Each row is a point. The points of each table are mixes of a few directions, plus a little noise. Count the directions of each table, and those that both share. Where both have some left over, give the other angles between the two spaces (their principal angles), to ten degrees, smallest first.
In the rows, 128 means zero.

First (5 x 2):
[[ 93 129]
 [139 128]
 [205 123]
 [ 96 128]
 [105 129]]
Second, 5 rows:
[[ 93 129]
 [167 125]
 [ 94 130]
 [ 96 129]
 [188 125]]
Directions: first 1, second 1, shared 1

First, 5 rows:
[[190 135  63]
 [143 130 112]
 [108 126 149]
 [ 93 124 165]
 [106 125 151]]
Second (7 x 3):
[[114 127 144]
 [143 129 111]
 [ 96 125 161]
 [110 126 148]
 [140 130 115]
 [200 137  51]
 [ 92 125 167]]
Directions: first 1, second 1, shared 1

First:
[[146 134 121 118]
 [137 149 130 127]
 [164 119 150 157]
 [146 123 151 157]
 [ 43  90 100 100]
 [ 91 149 124 119]
 [216 134 122 120]
 [ 81 125 126 125]]
Second:
[[ 94 112 134 139]
 [ 89 109 135 140]
 [181 153 118 111]
 [ 63  96 139 149]
 [178 151 119 113]
 [193 159 116 109]
 [ 71 100 138 145]
 [156 141 123 119]]
Directions: first 3, second 1, shared 1

First (7 x 6):
[[120 123 133 119 125 123]
 [129 129 127 130 128 129]
 [172 158  98 180 143 156]
 [109 115 141 105 121 116]
 [ 82  96 160  73 112  99]
 [189 170  85 202 150 167]
 [ 94 105 152  88 116 107]]
Second:
[[165 155 107 158  88 149]
 [129 165 107 127  97 114]
 [152 138 121 130  44 134]
 [117  85 134 124 187 104]
 [ 96 104 148 111 196 120]
 [109 122 151 118 156 146]]
Directions: first 1, second 4, shared 1

First (9 x 8):
[[139 117 175 125 125 103  92 153]
 [ 69 161 143  96 154 121 121 191]
 [132  92 165 117  96  70  90 103]
 [144 123  95 148 112 148 155  80]
 [186 115  63 152 143 171 167  87]
 [ 95 168 157 140 130 156 132 169]
 [112 145 133 119 146 136 128 161]
 [159  83 105 120 111  92 121  73]
 [117 148 116 136 136 155 147 137]]
Second, 10 rows:
[[186 114 134 160 127 151 126 117]
 [ 44 186 170 134 107 145 134 162]
 [170 105  60 117 159 139 152 105]
 [129 128 113 124 135 132 136 125]
 [ 29 163 139  90 120 102 129 153]
 [170  98 168 141 112 104  93 121]
 [ 77 153 152 121 116 122 125 146]
 [194  93  71 127 155 137 143 100]
 [112 123 117 107 132 109 126 127]
 [169 119 155 158 117 140 115 124]]
Directions: first 4, second 3, shared 3

First (10 x 9):
[[143  81  80 114  98 136  61  67 156]
 [110 131  63 119 115 146 117 100 182]
 [ 99 182 138 138 153 131 195 177 132]
 [149 125 206 138 143 106 142 161  64]
 [121 144 136 132 136 128 149 145 126]
 [130 108  91 120 112 136  96  95 153]
 [148  95 132 123 115 123  89 102 117]
 [127 117  99 122 117 135 108 106 149]
 [146 124 192 136 140 110 137 154  75]
 [106 174 143 137 150 129 186 173 126]]
Second, 10 rows:
[[125 153 110 143 141 134 125 111 112]
 [120 135 110 142 119 122 137 130  79]
 [116 127 118 147  95 109 139 142  79]
 [125 128 125 133 122 124 132 131 113]
 [119 219 112 179 157 138  96  64 179]
 [120 203 119 173 144 132 100  77 180]
 [139  92 154 100 124 129 129 144 165]
 [125 113 130 125 112 120 136 143 109]
 [146  64 133  68 156 148 147 157 103]
 [146  45 172  69 111 123 141 178 162]]
Directions: first 2, second 3, shared 0; angles 60, 80

First, 7 rows:
[[129 130 129 123 125 122 128 128 130]
 [126 121 124 144 136 148 129 129 121]
 [114 117 121 157 172 152 113 116 137]
 [109 111 117 174 191 169 108 112 138]
 [138 115 121 153 104 177 151 146  87]
 [135 159 146  56  92  35 123 124 162]
 [144 143 137  88  75  93 144 142 121]]
Second, 9 rows:
[[153 152 170 156 156 112 125 134 114]
 [123 123 124 126 130 126 115 127 124]
 [130 122  82  90  45 174 249 118 188]
 [167 164 174 154 139 121 170 134 130]
 [100 104 102 115 133 125  82 126 118]
 [118 121 118 124 131 127 110 127 123]
 [136 137 154 150 162 110  92 132 105]
 [116 115 105 113 111 138 132 123 137]
 [113 116 122 127 144 119  81 128 111]]
Directions: first 2, second 2, shared 0; angles 60, 90
